Each row of a before or after table is a point. The points were changed in one or more steps. Then noise was added and the rows were shuffled. The steps act on columns, c1 being the first. Write out the steps. A step turns or swaps two columns, mirrors them in a line or flattens them onto one, adds a multiple of one to another, or multiplies or shifts one. Angles are multiples of 10 degrees, from the lower column toward the higher: turns from -170 to 170, lines from 10 to 170 but not 90. Use the fewest steps. Two steps may share a column if one is a turn and the other turns, adds or multiplies; they go together, in the order done. Otherwise the lowest column goes first.

Before:
[[ -2.2  -8.2  -2.5]
 [  2.4  -0.9  -1.7]
 [  1.4   2.1  -1.4]
 [ -3.7   5.8  -3.6]
 [ -8.3  -2.2   1.5]
 [  0.4  -5.0  -5.5]
 [  3.0   0.6  -6.0]
 [ -5.8   0.3   0.8]
 [ -6.3 -11.0  -4.7]
 [ -6.3   0.6  -1.5]
 [ -4.2  -0.2 -12.2]]
After, 11 rows:
[[ -2.4  -2.5  -6.5]
 [  0.0  -2.6  -3.3]
 [ -7.7 -10.2   2.0]
 [-12.3  -2.5  -4.6]
 [ -4.9   6.1   0.5]
 [ -4.4  -6.9  -3.8]
 [ -5.2   2.5   4.2]
 [ -3.4   2.9   5.3]
 [ -3.1  -8.0   0.2]
 [  0.3   1.3  -2.4]
 [ -4.0   1.3   6.9]]
Steps: turn c1 and c3 by -50 degrees; add 0.5 times c3 to c2

Before (12 x 4):
[[ 0.2  5.9 -4.8 -7.3]
 [ 0.5 -3.5  1.7 -1.2]
 [ 0.1 -3.4 -3.7 -0.3]
 [ 2.6 -1.0  0.3  0.2]
 [ 4.5  0.4  4.6 -6.0]
 [ 4.2  6.7  8.2 -5.7]
 [ 5.0  3.2  5.6  0.2]
 [-8.1 -2.0  3.3  1.1]
 [ 0.8  1.3 -4.2  7.7]
 [-1.0  0.7 -1.1  2.4]
 [-9.2 -0.9  2.7  4.1]
 [-1.8  2.7  5.6 -4.9]]
After, 12 rows:
[[  0.3  -1.3  -3.8   0.3]
 [  0.5   7.9  -5.1   7.3]
 [  8.2   8.6   8.3   5.8]
 [  0.9  -1.6   1.7   0.9]
 [ -3.6   4.5   5.6   4.9]
 [  9.1   2.6   4.5   6.0]
 [  5.4   1.2   0.1  -0.4]
 [ 10.1   5.1   5.5  -0.2]
 [-16.3   0.0   3.3  -1.3]
 [  1.8   3.6  -4.2  -7.8]
 [ -2.1   2.3  -1.1  -2.3]
 [-18.6   1.1   2.5  -4.0]]
Steps: multiply c1 by 2; shift c2 by 2.0; multiply c4 by -1

Before:
[[ 1.7  4.8  4.7 -1.9 -2.9  4.0]
 [-2.1 -1.3  9.9 -2.0 -3.7  0.5]
 [-1.4  3.5  2.8 -3.8  8.9 -1.1]
 [-2.6 -2.5 -2.2  7.5  3.4  0.9]
 [ 3.3 -5.1  0.7  0.9 -1.9 -2.8]
 [ 6.4 -4.4  2.1 -2.7  5.7 -2.6]
 [-4.0  5.0 -3.4 -4.0  4.9 -2.8]
 [ 6.1  3.2  5.4 -1.7  2.2 -3.4]
 [ 1.5 -8.3 -2.3  4.8 -2.5 -1.3]
 [ 7.3 -0.5  9.1 -0.2 -0.7 -6.8]
 [-3.4 -2.7 -2.6  0.4  8.4 -7.8]
 [ 7.6 -6.9  1.8  6.9  7.7 -1.6]
 [-3.0  4.7 -2.3 -0.4 -1.5 -1.0]
 [ 0.6  2.2 -2.3  5.6 -1.5  0.4]]
After, 14 rows:
[[  7.8   5.0  -5.2  -3.7   9.6  -9.2]
 [  1.5   2.1  -8.3  -5.5  -0.8  -2.7]
 [ -3.3  -1.0  -3.7   2.3   8.0  -4.5]
 [  6.0   3.1   5.4   2.4   1.5  -9.4]
 [  7.3   8.1   4.0   0.0  -0.8 -14.0]
 [ -2.5  -0.7  -3.1  -6.0   5.8   3.5]
 [ -1.4   0.7   4.5   6.6   7.1   0.3]
 [ -2.1   9.2   3.8   0.6  -4.3   2.4]
 [  1.6   1.8   6.5   0.6  -3.4   2.3]
 [  0.7  -3.1   0.7  -5.9   0.5  -0.1]
 [  3.3   3.2  -4.1  -1.4  -1.5  -6.1]
 [ -3.1  -4.3   2.8  -0.1  -1.6   1.9]
 [ -4.0  -5.5   2.7   5.4   3.1   1.4]
 [  6.5   4.1  -2.8   4.4   4.6  -9.0]]
Steps: add -1 times c1 to c6; mirror c2 and c3 in the line at 60 degrees; mirror c4 and c5 in the line at 80 degrees

Before:
[[-3.6  4.9 11.3 -0.2 -3.9  3.0  5.0  1.3 -3.7]
 [ 2.9 -2.7 -0.2 -6.1 -3.8  6.8 -3.6  2.7 -0.7]
 [-4.3 -7.4  2.7  5.9  3.3 -0.4  3.9  3.3 -8.4]
 [ 4.4 -7.8 -2.9  5.2 -0.1 -4.0  1.4 -3.2  4.4]
 [-2.0 -1.1  4.3 -5.7 -2.8  3.2 -4.0  7.5  3.2]
 [ 1.0  3.5  6.7  5.8 -3.7  3.8  2.0  0.2  4.1]
 [ 6.9 -2.1 -2.5 -1.0 -2.5 -5.4  3.2  0.2 -1.7]
 [ 4.5  1.8 -2.2  0.8 -3.9 -0.4  5.2  7.4 -3.5]
 [-2.8 -1.3 -2.9  3.6  2.6  5.6 -5.7 -3.8 -5.9]
 [-1.3  5.3 -0.5  0.1  2.1 -6.2 -4.0 -3.9  0.2]
 [ 5.0 -7.8 10.5  0.7  5.2 -6.7  3.7 -4.9  3.6]
 [-4.3 -2.7  5.1 -0.7 -6.8 -3.3 -2.8 -0.7  1.9]
 [-0.4  2.8  7.1 -4.5 -1.7 -3.1 -2.9  4.7 -1.4]
 [-1.8  2.3  2.1 -2.0  1.4 -2.2  5.1  2.3  2.0]]
After (14 x 9):
[[-6.6 -7.9 10.4  2.0 -6.6 -6.7 -3.3 -3.0 -0.4]
 [-5.4 -7.9 -2.7 -3.2 -2.4 -4.2 -4.4 -1.5 -3.8]
 [-0.8  3.6  6.9 -3.2  1.1  3.4 -5.2  0.7 -5.4]
 [-2.1 -3.0 -0.3  2.2  3.5  6.7  6.7  3.3 -1.3]
 [ 2.3  2.3  1.7  4.7 -2.3 -2.3 -2.7  1.6 -1.1]
 [ 5.2 -7.5  2.4 -2.0  1.4 -0.4 -6.8  1.5  9.1]
 [ 4.3 -1.0  4.3  2.1  0.8  3.2  6.7  6.1 -4.3]
 [ 1.7 -1.5 -2.9 -6.8  1.0  5.5  2.1 -4.5  6.6]
 [-6.7 -2.0 -2.5  3.2  3.3 -5.4 -1.9  2.5  0.1]
 [ 2.4  2.5  7.0  1.8  2.3 -3.1  4.8  4.5  0.6]
 [-0.3  5.2 -0.7 -2.7 -1.9 -6.2  3.3 -4.3  0.6]
 [-1.6  1.7 -2.0  2.6  4.8 -0.6 -4.3  8.6  1.0]
 [ 3.6 -2.9  5.0 -1.1  5.1 -3.2  2.4 -1.9 -5.0]
 [ 3.9  4.9 11.4  3.6  5.3  3.2 -4.0  0.2  1.4]]
Steps: mirror c1 and c8 in the line at 80 degrees; turn c4 and c7 by -140 degrees; turn c5 and c9 by 150 degrees

Before:
[[  3.3   3.7   9.8  -6.8   4.3  -4.1  -0.4   4.7  -6.1   1.8  -2.9]
 [  0.2   4.0  -0.5   0.2   1.3   0.5   0.1  -0.8  -2.6   1.0   2.0]
 [ -1.7   0.7   3.8  -7.0  -1.3  -0.8   1.6   7.3  -0.1  -0.4  -1.5]
 [ -0.8  -4.4  -8.4   4.8  -4.8  -8.3  -2.7  -2.3   4.4   2.5  -2.2]
 [  0.8 -10.0  -6.5   6.2  -5.9  -4.8   0.2  -2.5  -2.3  -1.8   0.0]
 [  4.3  -3.7  -5.2   8.1  -4.4  -6.2   1.7   4.5   0.7  -1.2  -1.5]
 [  5.3  -1.3  -4.3  -1.6   1.9   6.1  -6.1  -2.8   2.0   4.5  -1.6]
 [  1.3   0.9   1.8  -4.4   9.8   0.5   2.1   2.4  -3.8  -3.2  -3.8]]
After (8 x 11):
[[ -1.1   0.5 -10.2  -7.6   3.5  -4.5  -0.6  -5.5  -7.7   1.7  -2.7]
 [ -4.4   3.1   4.7  -1.2  -4.2  -6.0   1.5   8.9   1.2  -0.8  -1.7]
 [  1.0  -2.3   0.2   1.0   1.1   0.4   0.3   0.2  -4.9   1.3   2.3]
 [ -5.0   1.2   4.0   2.0   2.1   6.5  -6.0  -2.7   0.4   4.7  -1.7]
 [  0.5  10.0   7.1   4.7  -5.4  -4.4  -0.1   4.7   3.2  -2.3   0.2]
 [ -0.5   0.7  -2.0  -4.2  10.0   0.3   2.6  -3.5  -3.8  -3.7  -3.8]
 [ -0.8   1.6   8.3   4.1  -4.5  -8.5  -3.1   4.0   6.3   2.3  -2.3]
 [  1.7  -1.1  -3.6  -9.4  -1.4  -1.1   2.0  -4.6   0.7  -0.9  -1.3]]
Steps: turn c1 and c9 by 160 degrees; turn c2 and c9 by -150 degrees; multiply c3 by -1; turn c4 and c8 by 70 degrees

Before:
[[  2.7  -5.2   5.1  -4.2  -1.4  -1.3  -1.7   8.1   2.1  -0.6   5.1   2.5]
 [  3.1  -7.7   3.8   3.2  -3.3  -2.3  -1.1   1.8   1.9   7.7  -6.7   4.5]
 [  1.6   0.4   3.9   6.8  -1.6   1.8  -5.7   1.2   0.3   0.2   4.3  -5.8]
 [-10.0  -5.0   3.9   9.8   0.9  -0.1  -2.6   7.4  -0.6   5.7  -4.8   3.9]
 [  0.2  -3.3   4.1   6.4   2.5   6.3   4.4  -1.2   4.1   7.5   2.9   6.2]
 [ -7.3   6.3   4.6   8.5  -6.0  -1.9  -1.7   4.0   0.6   0.8   1.5   5.1]
 [ -2.9  -0.8  -7.0   0.3  -1.4   6.8   5.4   0.1   3.2   4.1  -1.9  -0.2]
 [  1.2  -1.6  -8.7   1.2   3.8   1.3   2.3   0.8   5.0   4.6  -1.1   5.0]
 [  2.1   3.1   3.5  -3.1  -1.6   0.6  -4.0   6.8  -3.7   0.9  -7.0  -2.9]
 [ -9.8   5.3  -4.9  -3.5  -4.7  -0.6  -2.7  -1.6  -6.8   7.9  -4.5  -0.6]
 [ -4.4  -6.9  -3.2   1.6   2.3  -1.8   2.2   0.8  -6.3   1.8  -3.6  -0.4]
 [  0.3  -4.8  -5.0  -2.1   3.6  -5.7   4.7   1.9  -1.7   4.5   2.6  -7.6]
 [ -7.8   1.6   0.1   7.8   2.4  -4.4  -3.4  -3.2   5.9  -0.3  -4.8  -2.8]]
After (13 x 12):
[[ -9.9   0.1  -0.8   4.2  -9.0  -0.1  -8.1  -1.0  -2.2  -7.5  -8.5   4.2]
 [ -8.0  -8.9  -1.4   2.0   6.0  -0.6   1.3  -2.9  -8.9  -2.4  -6.2  -5.0]
 [  1.8  -0.3   5.1   4.8  -5.0   1.8  -2.3  -5.9   0.3   0.5   4.5   2.5]
 [ -3.6   4.3  -0.9  -0.6  -2.4  -1.8  -0.6   2.2  -7.0  -5.6  -6.5  -3.1]
 [  0.9   1.2   3.4  -3.8  -0.3  -5.8  -1.2   4.6  -1.5  -6.8  -0.5  -6.9]
 [  0.6  -2.0  -6.4  -2.3  -3.1   1.7  -0.4   2.7   5.4  -4.5  -3.2  -6.7]
 [  2.7   0.8  -1.5   4.3  -0.8  -2.8  -1.9  -0.5   2.7 -10.9 -12.2   4.8]
 [  2.5  -2.8   3.4  -0.1   3.0   0.2  -7.5  -3.1  -3.6   1.5  -6.1   2.5]
 [ -7.2  -4.9  -1.3   9.4  -4.5  -2.1  -3.9  -0.6  -0.8   3.5   2.9   5.3]
 [ -3.3  -1.9  -2.4   1.6   0.0   6.1   0.9   5.6   2.9  -4.4  -3.9  -6.5]
 [  1.9   4.8  -0.1  -1.2   4.2  -1.4  -8.1   0.1   2.8  -2.7   3.2   5.4]
 [ -0.3  -2.4  -2.5   1.0  -6.9   6.2   1.9   4.2   4.4  -7.8  -1.5   5.0]
 [ -9.1  -1.1   1.7   1.8  -8.0  -4.5   2.9  -3.8   4.6   1.7  -4.2  -0.2]]
Steps: turn c1 and c9 by 10 degrees; turn c2 and c10 by 140 degrees; add 0.5 times c10 to c11; multiply c12 by 0.7; turn c3 and c12 by 70 degrees; mirror c4 and c5 in the line at 150 degrees; turn c7 and c8 by 80 degrees

Before (12 x 14):
[[ -8.5  -1.9   7.1   3.3  -5.1  -1.3   8.9  -0.5  -1.4  -5.7   5.5  -2.5
    2.4  -4.8]
 [  3.5  -0.5   0.3   0.3  -2.1  -0.6   2.7  -5.2   2.2  -3.7  -0.2  -0.1
   -4.6  -2.4]
 [ -0.1   0.1  -0.5   5.6   7.9  -2.8  -8.5  -2.4   9.3  -2.9   0.5   2.3
   -0.8  -0.6]
 [  4.9   0.8   4.7  -1.6   0.1   0.5  10.7   1.8   0.3  -6.5  -1.7  -0.6
   -0.8  -9.9]
 [  3.2   5.0  -3.7   2.8  10.2  -8.8   3.6  -4.6  -0.6   0.0  -6.1   2.1
   -4.9   0.2]
 [ -2.4   2.9   4.4   0.7  11.5   4.7   4.5   6.1   4.0   3.6   7.9   0.7
   -1.0   0.9]
 [  1.3  -4.3   3.2  -4.4   3.4  -7.4  -2.6   2.4  -1.3  -2.0   4.1  -6.5
   -1.6   1.3]
 [ -2.5 -12.2   7.4  -1.5  -3.6   1.4   6.7  -1.8   3.9  -2.4  -0.1  -1.2
    7.0   0.4]
 [ -5.9  -2.2   1.8   1.6  -1.8  -0.1  -6.7   5.2   6.0   1.3   2.3  -1.3
    1.7   0.1]
 [  0.9  -4.0  -2.9   3.6   7.7  -0.5   4.9  -2.2  -7.0   0.2   1.1   1.3
    4.6   2.8]
 [ -5.0   2.0   1.3  -1.8  -1.0   1.1   0.4  -7.1  -1.4  -7.2  -3.7   4.1
    0.7  -4.6]
 [ -6.1  -1.8   5.0   3.7   1.4   0.3   6.2   1.2  -3.4  -5.5  -0.2   3.2
   -6.3  -6.1]]
After (12 x 14):
[[  0.8   0.5  -0.8   7.7  -3.6  -0.6   5.2  -2.2  -7.0  -2.1   1.2   1.3
    4.5  -4.9]
 [ -5.8   1.4   2.8  -2.0  -1.5  -0.1  -6.3   5.2   6.2   1.0   2.4  -1.3
    1.8  -1.7]
 [  1.3   1.7  -0.7   3.5   4.3  -7.4  -3.1   2.3  -1.4   3.4   4.1  -6.6
   -1.6  -4.1]
 [ -8.5   4.8 -11.0  -5.0  -3.2  -1.2   4.1  -0.4  -1.4   4.6   5.5  -2.5
    2.3   1.7]
 [  4.9   7.0 -10.5   0.1   1.6   0.6   7.2   1.9   0.3   4.3  -1.6  -0.6
   -0.9   7.1]
 [  3.5   2.3  -2.0  -2.0  -0.3  -0.7   3.0  -5.2   2.1   2.9  -0.3   0.0
   -4.6   1.1]
 [ -2.6   7.4  -9.9  -3.7   1.5   1.4   1.1  -1.7   3.9   2.2  -0.1  -1.2
    7.1  -9.5]
 [  3.3  -3.3   0.5  10.3  -2.9  -8.9   4.8  -4.5  -0.7  -1.8  -6.1   2.0
   -4.8   3.6]
 [ -2.3  -2.5  -6.2  11.5  -0.7   4.8  -0.5   6.1   3.9  -3.6   8.1   0.8
   -0.9   1.7]
 [ -5.0   2.2  -1.2  -1.1   1.8   1.1   2.0  -7.3  -1.4   7.0  -3.7   4.0
    0.7   4.5]
 [ -0.1   0.5   5.7   8.0  -5.6  -2.8  -4.8  -2.5   9.4   4.9   0.5   2.4
   -0.9   0.5]
 [ -6.2   5.9  -7.9   1.5  -3.7   0.1   3.2   1.1  -3.2   4.6  -0.3   3.2
   -6.4   2.6]]
Steps: turn c2 and c14 by 130 degrees; turn c3 and c7 by 140 degrees; turn c7 and c10 by 160 degrees; turn c4 and c5 by -90 degrees
